Every row gives one point. Any point is a mix of the corners, with weights that add up to 1. It lies inside the corners' shape when no weight is negative. Is each point inside? If not, which corners have a negative weight?

Corners:
(1): -.90 .51 .40
(2): .07 -.22 -.13
(3): .24 .14 .01
(4): .25 -.37 .51
Points:
-.12 -.06 .01 => inside
.15 .11 .04 => inside
.13 -.25 .19 => inside
.39 -.12 -.02 => outside (1)
-.35 .29 .23 => inside
-.20 -.01 .43 => inside

Corners:
(1): .41 .11 -.63 .05 .23 .01
(2): -.11 -.13 .33 .33 .32 -.25
(3): .26 -.61 .28 .35 -.48 -.25
(4): -.26 -.46 -.14 .10 -.92 .13
(5): .19 .03 -.07 .43 -.02 .39
(6): .36 .17 .11 -.70 -.62 -.72
(7): .34 -.12 -.27 -.22 .21 .18
Points:
.29 -.20 .18 .14 -.11 -.05 => outside (1, 4)
-.06 -.34 .16 .22 -.64 -.05 => outside (1, 7)
.18 -.14 .11 .09 -.36 -.25 => outside (7)
.27 -.08 -.20 -.07 .02 .00 => inside
.06 -.23 -.25 .09 -.39 .03 => inside
.40 .07 -.14 .17 -.02 -.22 => outside (4, 7)
.51 -.29 .10 .24 -.18 -.10 => outside (2, 4)
.12 -.35 .04 .11 -.49 -.12 => inside

Corners:
(1): -.02 -.22 -.62 -.56 -.17 -.05 .50 -.16 .01 -.19 .08
(2): -.64 .22 .07 .50 -.01 .10 .27 -.38 .29 -.46 -.27
(3): .45 .19 .21 -.35 .01 .27 -.12 -.04 .00 -.89 .44
(4): -.07 .02 -.41 -.26 .22 -.26 .59 .55 -.46 .21 -.54
(5): -.10 -.40 .45 .36 .28 -.72 .53 .13 .01 .59 -.28
(6): .16 .17 .71 -.02 -.57 .30 -.40 -.54 .05 -.06 .15
(7): .38 .37 -.27 -.01 .12 .48 -.19 -.25 .01 -.18 .51
(8): .29 -.31 -.05 -.18 .04 .18 -.49 -.21 -.36 -.46 .24
(9): -.29 -.13 .25 .10 .17 -.59 -.08 .49 .25 .42 -.18
(10): .44 .22 .12 .37 -.35 .16 -.29 -.48 .45 -.40 -.23
(11): -.34 -.60 .43 .10 .53 -.24 .54 .58 .25 .68 -.63
(12): .20 .03 -.10 .12 -.48 .31 .01 .26 -.17 -.35 .42
Points:
.21 -.10 -.09 -.02 -.04 .02 -.07 -.02 -.02 .15 .07 => outside (2, 3)
.14 -.05 .06 -.01 -.06 .07 -.14 -.08 -.06 -.16 .10 => inside
.11 -.17 .11 .02 .03 .05 -.08 -.05 .01 -.12 -.06 => inside
.02 -.07 -.01 .03 .01 .00 .31 -.06 -.01 -.11 -.14 => outside (9)
.10 .04 -.31 -.34 -.31 .17 -.14 -.16 -.05 -.52 .17 => outside (5, 7, 11)
-.01 -.13 .10 -.07 -.07 -.16 .17 .01 .09 -.16 -.09 => outside (7)

Corners:
(1): .17 -.10 -.62 .10 -.43 -.37 -.50 -.16 .03 .31 -.39 -.17 .33 -.58
(2): -.46 .14 -.28 -.05 -.05 -.22 .19 -.06 -.04 .21 -.37 -.19 .07 .03
(3): -.21 .14 -.39 -.28 .15 -.53 .00 .50 .01 -.01 .16 .25 .19 -.24
(4): -.39 -.17 .23 -.13 .04 .20 -.15 .50 .22 -.29 -.34 .31 .33 -.07
(5): -.22 .32 .19 .04 .66 .01 -.05 .06 .74 -.35 .27 .83 .10 .10
(6): -.07 .13 .21 -.14 -.25 -.05 .18 -.14 -.50 .41 -.08 .06 .23 -.31
(7): -.14 -.09 -.06 -.55 .33 -.24 .28 .10 .05 .02 -.10 -.21 .84 .16
(8): -.15 -.10 .39 .33 .60 -.32 .17 .52 .40 -.01 -.15 .56 .30 .35
(9): .21 -.08 .58 -.14 .64 .23 -.07 .31 .77 -.14 .11 .54 -.58 .45
(10): .26 .36 -.66 -.06 -.11 .05 .28 .19 -.24 .47 -.46 .04 .36 -.21
(11): -.17 -.56 -.48 -.14 .69 -.09 .37 .10 .05 -.11 -.10 .47 .34 -.03
(12): .24 .47 -.02 .72 .10 .58 .43 .17 -.41 .20 .37 -.75 -.36 -.25
(13): .10 .14 -.27 -.30 -.25 -.57 .17 -.03 -.45 -.31 -.70 -.01 .53 -.15
(14): .42 .35 -.57 .78 -.46 .55 .05 .08 -.46 .42 .42 -.24 -.32 .33
(15): -.21 .39 .38 .04 .79 .17 -.88 .31 .11 .00 .05 .25 -.40 .29
Points:
-.13 .15 .04 .00 .10 -.10 -.07 .17 .02 .02 -.02 .13 .08 -.03 => outside (10, 11)
.02 .05 -.09 -.15 .27 -.16 -.03 .31 .12 .03 -.09 .34 .27 .03 => outside (2, 12)
.01 .19 -.10 .01 .20 .01 -.10 .19 .00 .12 -.14 .11 .06 -.02 => inside
.06 .14 -.15 .08 -.13 .05 .30 .02 .07 .13 -.21 .08 .30 -.05 => outside (3, 11, 15)
-.05 .15 -.26 -.08 .08 -.01 -.02 .09 -.07 .08 -.06 .00 .09 -.13 => outside (8)
.00 .06 -.22 .05 .05 -.03 .08 .18 -.08 .05 -.09 .08 .19 .02 => inside

Corners:
(1): .02 -.24 -.19 .37 -.18 .02 .30 .40 .40 -.44 -.49 .08 .04 .04 .15 .25 .20
 .52 .39 .46
(2): .84 .61 -.40 .38 .18 -.07 -.13 .53 -.14 .33 -.56 -.50 .48 -.08 -.17 .40
 .45 -.06 .43 -.06
(3): .13 -.29 .68 .40 .12 .26 .25 .28 -.33 -.01 -.06 -.08 -.54 -.45 -.29 -.18
 -.24 -.51 -.33 -.24
(4): -.22 .17 .08 .36 -.08 -.15 -.32 -.24 .11 -.24 -.26 .42 .47 .38 .29 .71
 .05 .38 -.49 .47
(5): .65 .57 -.53 -.26 .26 .07 .08 .54 .08 .04 -.08 .33 -.23 -.42 -.20 .65
 -.08 .20 -.09 -.15
(6): .43 .40 -.08 -.19 -.44 -.38 .43 -.16 -.52 -.47 -.45 .19 .31 -.04 -.16
 .43 -.44 -.63 -.01 -.08
(7): -.15 .46 -.02 .23 .10 -.26 .00 .24 -.23 -.10 .41 .51 .42 -.06 .09 .40
 .05 .07 .25 .49
(8): -.29 -.21 .61 .48 .25 -.11 -.46 -.28 .29 -.13 -.10 -.28 -.30 .25 .01
 -.22 -.65 -.35 -.42 -.33
(9): -.09 -.07 .05 .39 .18 .07 .00 .05 -.45 .27 -.16 .43 -.45 -.46 .43 -.17
 -.46 .16 -.24 -.06
(10): .31 .34 .08 .37 -.34 -.54 .32 -.44 .20 -.27 .08 .25 -.05 -.27 -.39 .11
 -.09 .52 -.07 -.03
(11): -.08 -.28 -.06 .12 -.25 -.67 -.40 .05 -.10 -.24 -.13 .19 -.29 -.13 .17
 .36 .31 -.47 -.28 .45
(12): .23 .53 .69 .37 .44 .22 .49 .11 .37 .56 -.21 -.10 -.16 .19 -.03 -.13
 -.38 -.36 -.31 -.44
(13): -.20 -.06 .10 -.25 -.39 -.54 -.41 -.08 .48 -.15 -.31 .15 .17 .20 -.07
 .34 -.06 .42 .33 -.35
(14): -.24 .46 .20 .22 -.18 .17 -.36 -.20 .69 .22 .53 .23 -.21 -.14 .37 -.11
 .34 -.19 -.13 .16
(15): -.02 .27 .10 .46 -.19 -.35 -.17 .35 -.17 -.24 .16 -.53 -.03 .27 .15 .77
 .23 -.14 .00 -.25
(16): -.48 -.28 -.19 .11 .18 -.22 .25 .08 -.25 .15 -.40 -.29 -.13 -.03 -.26
 .07 .11 -.31 -.27 -.08
(17): .68 .21 .10 .04 -.42 -.23 .11 .29 -.41 .10 .04 -.11 -.27 -.13 -.39 .77
 -.33 -.56 .04 .36
(18): .40 -.44 -.08 -.27 -.02 -.05 -.37 -.47 .47 .30 .20 .41 .57 .11 .42 .60
 .24 -.16 .09 .12
(19): .07 -.20 .04 .22 -.11 .03 -.27 -.31 .28 .19 .21 .31 -.23 .38 .18 -.23
 -.01 -.30 -.48 -.40
(20): .72 .71 -.13 -.47 .28 -.17 -.10 .29 -.14 .20 .24 -.38 .00 .15 -.17 .82
 .56 .46 .15 .47
(21): .43 -.16 .43 -.22 -.06 .04 .27 .44 -.24 .40 .52 -.37 .36 -.32 -.02 -.17
 -.43 -.53 -.19 .16
Points:
.35 .21 .20 -.02 -.16 -.16 -.22 .08 .03 .05 .17 .01 .05 .05 .01 .43 -.07
 -.37 -.11 .07 => outside (1, 9, 10, 16)
.04 -.01 .28 .12 -.14 -.11 .23 .11 -.15 -.05 .12 .09 -.23 -.25 -.07 -.06
 -.39 -.38 -.18 -.12 => outside (2, 4, 18, 20)
.13 .13 -.06 .19 .03 -.05 -.05 .08 -.01 -.05 .02 .10 .02 -.06 .12 .26
 .12 -.03 -.16 .17 => outside (12, 13, 17)
.07 .08 .15 .02 -.20 -.27 -.32 -.13 -.09 -.07 .31 .27 -.09 -.09 .12 .31
 -.15 -.10 -.18 -.01 => outside (1, 2, 12, 16)
.16 -.05 .21 .44 -.03 .02 -.16 .13 .29 .19 .13 .08 -.22 -.17 .09 -.15
 -.04 -.19 -.05 -.20 => outside (4, 6, 16, 20)
.09 .19 .44 -.11 -.06 -.17 -.13 .14 -.25 .04 .34 .11 -.07 -.12 .11 .44
 -.39 -.41 -.18 .14 => outside (1, 2, 10, 16, 19)

Corners:
(1): .16 .09 -.61 .12 .22 -.09 -.10 .19 -.82 .35 -.14 -.06 -.29 -.13 -.23
 -.05 -.32 -.19 .20 -.19
(2): -.19 .06 -.02 .05 -.12 .25 .33 .62 -.57 .10 -.04 .31 -.12 -.19 .09 .19
 -.67 -.45 -.50 .06
(3): .22 -.09 .20 -.43 -.06 .09 .27 -.01 -.51 .08 .34 .29 .00 -.57 .14 -.11
 .20 -.48 -.52 .00
(4): -.29 -.49 .14 -.33 -.48 .48 .02 .19 -.08 -.01 .43 -.13 -.18 -.30 -.10
 .08 .15 -.04 -.23 -.28
(5): .06 .21 -.17 -.20 .43 .00 .94 -.07 -.38 .51 .25 -.14 -.41 -.14 -.17 .13
 -.44 -.39 -.27 .18
(6): -.30 -.23 .17 .53 .65 -.72 -.15 .51 .10 .14 -.28 -.07 .44 -.32 -.40 -.03
 .23 -.40 .43 -.17
(7): -.31 -.56 .14 .00 -.45 .13 .00 -.15 .01 -.74 .35 .10 -.06 -.59 .27 .25
 .01 -.28 .02 .51
(8): -.06 -.41 -.17 .18 -.30 .52 .32 .00 -.24 -.37 .49 .06 -.10 -.08 .14 .17
 .34 -.23 -.45 .08
(9): -.02 .03 .30 .01 -.01 .25 .37 -.06 -.46 .41 .10 .10 -.06 .13 -.34 -.59
 -.55 .13 -.26 -.09
(10): -.52 .18 .45 .40 .32 -.24 -.60 .16 -.15 .44 .03 -.20 .60 .27 -.24 -.06
 .19 -.02 .03 -.04
(11): .02 -.72 .09 .12 -.41 .52 .24 -.34 .49 -.14 .15 .26 -.47 -.42 .28 .42
 .10 -.36 .02 .27
(12): .12 .20 .59 .30 .22 .17 .20 .32 -.02 .16 .04 -.18 -.06 .22 -.22 .17 .12
 .18 .43 .15
(13): -.21 .43 .08 .41 -.23 -.58 -.21 .38 .27 .13 -.19 -.20 .15 .38 -.49 -.26
 .27 .08 -.38 .25
(14): -.09 -.13 .27 .36 .33 -.06 -.25 .30 -.21 .03 -.28 -.18 .29 .49 -.62 -.16
 .10 -.23 .19 .29
(15): -.10 .00 -.13 -.10 .31 .22 .12 .26 -.73 .09 .22 .42 -.78 .09 -.38 -.03
 -.57 .06 -.34 .27
(16): -.02 -.20 .28 .34 .26 -.57 -.32 .09 .11 .49 -.24 -.15 .56 -.06 -.78 .10
 .56 .30 .07 .09
(17): -.04 -.20 .67 .06 -.44 -.08 .63 -.08 .09 -.27 .57 .08 .07 -.06 .13 .27
 .29 -.54 .06 -.37
(18): .28 -.40 .32 .35 -.20 .25 -.13 .30 -.01 .01 .78 -.06 -.18 -.43 -.26 -.12
 -.07 -.30 -.30 .14
(19): -.15 -.56 -.16 -.53 -.24 .08 .27 .26 -.12 .31 .13 .44 -.03 .15 .11 -.41
 -.31 -.29 -.09 .34
(20): .12 .27 .18 .17 .14 -.67 -.73 .17 -.03 .19 -.17 -.63 .44 .47 -.13 .00
 .43 .42 -.17 -.42
(21): -.01 .26 .12 .13 .49 .05 -.58 .29 .09 -.35 .05 .11 .38 .26 -.63 .06 .03
 .21 .08 .06
Points:
-.04 -.11 .08 .08 .05 .04 -.01 .15 -.16 .06 .10 .05 .00 -.02 -.22 -.05
 -.08 -.12 -.06 .07 => inside
-.06 -.06 .10 .10 -.01 .11 .21 .17 -.29 .08 .17 .03 -.17 -.12 -.05 .06
 -.14 -.25 -.19 .04 => outside (16, 19, 21)
-.07 -.07 .12 .09 .06 .00 -.01 .21 -.20 .06 .15 -.01 .05 -.02 -.23 -.03
 .02 -.12 -.10 .03 => outside (11)
-.11 -.12 .12 .12 .05 -.08 .01 .13 -.14 .19 .05 -.02 .02 -.03 -.30 -.06
 -.13 -.08 -.06 .04 => outside (3, 8, 12)
-.10 -.11 .35 .06 -.10 .00 -.12 .24 .10 .01 .14 .02 .17 -.10 -.17 .02
 .10 -.07 -.06 .00 => outside (1, 5, 8, 14, 15)
.07 -.31 -.08 .12 -.18 .03 -.01 .30 .10 -.01 .13 .10 -.23 -.07 -.11 .21
 .11 -.06 .03 -.06 => outside (3, 5, 7, 9, 10, 14)
-.10 -.12 .16 .18 .04 -.07 -.07 .17 -.07 .06 .06 -.06 .07 .03 -.28 .03
 .05 -.03 .00 .09 => outside (3)
-.04 -.15 .04 -.01 .06 -.01 -.03 .08 -.10 .11 .15 .02 -.01 -.13 -.19
 -.03 .05 -.03 -.11 .10 => outside (2, 14, 17)

Corners:
(1): .00 .08 -.08 -.16 .50 -.54 .05 .44 -.21 .39 .37 .15 .06 -.29 .29 .55
 -.02 .07 .10 .00
(2): .18 .10 .19 .61 .55 -.68 -.09 -.09 -.66 .43 .11 -.18 -.11 -.05 .12 -.23
 .04 .12 -.09 -.01
(3): -.01 -.21 .52 .05 .09 -.48 .03 .25 -.53 .68 .20 .31 .01 -.15 .64 .09
 -.11 -.15 .03 .07
(4): .52 -.14 -.25 .22 -.45 -.74 .29 .31 .16 .57 .00 .11 .05 .22 .35 .18 .13
 -.14 -.03 -.43
(5): -.03 .12 .51 .44 -.12 -.49 -.01 .67 -.12 .22 .04 .19 .15 -.14 .14 .31
 .31 -.07 -.40 -.09
(6): -.14 .31 -.34 .10 -.38 -.25 .11 -.10 -.07 -.06 .40 .27 .22 .11 -.03 -.66
 -.08 .15 -.15 -.48
(7): -.37 .27 -.11 -.08 -.57 -.26 .21 -.09 -.17 .08 -.12 -.39 -.10 -.08 -.11
 -.11 -.20 .49 .01 -.45
(8): .42 .32 .28 .07 .02 -.23 .54 .29 -.54 .39 .02 .14 -.22 .10 -.18 .25 -.19
 -.20 -.33 -.09
(9): -.35 .79 .10 .44 -.74 -.24 .48 -.19 .11 -.30 .31 .14 .21 -.34 .06 -.41
 -.03 .08 .52 -.53
(10): .18 .02 -.22 -.41 .40 .42 -.30 .25 -.05 -.04 -.53 -.15 .11 -.07 .46 -.03
 .09 .20 -.11 .29
(11): -.09 -.57 .00 .06 .22 -.01 -.33 -.01 -.23 -.04 -.54 .33 .17 .54 .19 .21
 -.08 -.05 .22 .45
(12): .22 -.35 .07 -.27 .48 .05 -.58 .54 -.43 -.64 -.73 .08 -.13 -.33 .32 .17
 -.32 .11 -.24 .56
(13): .07 .13 .12 -.26 -.38 -.47 .35 -.08 -.07 .25 .13 .09 .03 -.51 -.35 -.41
 .24 -.05 .24 -.63
(14): .11 -.28 -.13 -.22 .18 .14 -.01 .65 -.41 -.14 -.59 .23 -.45 .20 .50 -.06
 .27 .39 .17 .55
(15): -.18 .54 -.03 -.04 -.49 -.53 .29 -.51 .34 -.22 .08 .27 -.07 -.51 -.04
 -.20 .07 .61 -.14 -.36
(16): -.07 -.16 -.11 .39 -.66 -.03 .68 -.15 .41 .25 .62 .12 -.26 -.40 -.18
 -.18 .08 .05 .16 -.51
(17): .46 -.29 .24 -.20 .19 .16 -.23 .49 -.48 -.01 -.05 -.08 -.09 .19 .17 .09
 -.04 .26 .28 .86
(18): .12 -.18 .00 -.45 -.18 .42 -.76 .41 -.07 -.37 -.47 .08 -.75 .40 .32 .41
 .13 .07 .14 .21
(19): -.11 -.02 .00 .14 .04 -.48 -.15 .48 -.18 .94 .00 .16 -.13 -.22 .12 .03
 -.26 -.57 -.27 .56
(20): -.24 .43 .17 -.31 -.04 -.29 .25 .03 .68 -.30 -.18 .13 -.13 .12 .12 -.58
 -.31 .29 -.03 -.54
(21): .04 -.35 .00 -.34 .08 -.08 -.04 .22 -.46 -.20 -.38 -.28 -.24 .52 .36 .31
 .12 -.21 -.17 .66
Points:
.07 .01 .14 .01 .01 -.39 .06 .24 -.18 .23 .01 .17 -.15 -.06 .09 .07 -.06
 .09 -.09 -.06 => outside (9, 10, 21)
.03 .03 .02 -.01 -.19 -.10 .00 .12 -.04 -.01 -.12 .08 -.15 .03 .15 -.12
 .00 .08 -.01 -.05 => outside (1)
.13 .02 .12 .13 -.02 -.24 .00 .21 -.31 .23 .04 .11 -.02 -.17 .10 .12
 -.02 -.01 -.07 .01 => outside (14, 20, 21)
.04 .02 .11 .00 -.40 -.25 .20 .18 .01 .01 -.12 .14 -.15 .01 .09 .03 .04
 .04 .01 -.07 => outside (1, 2, 6, 10)
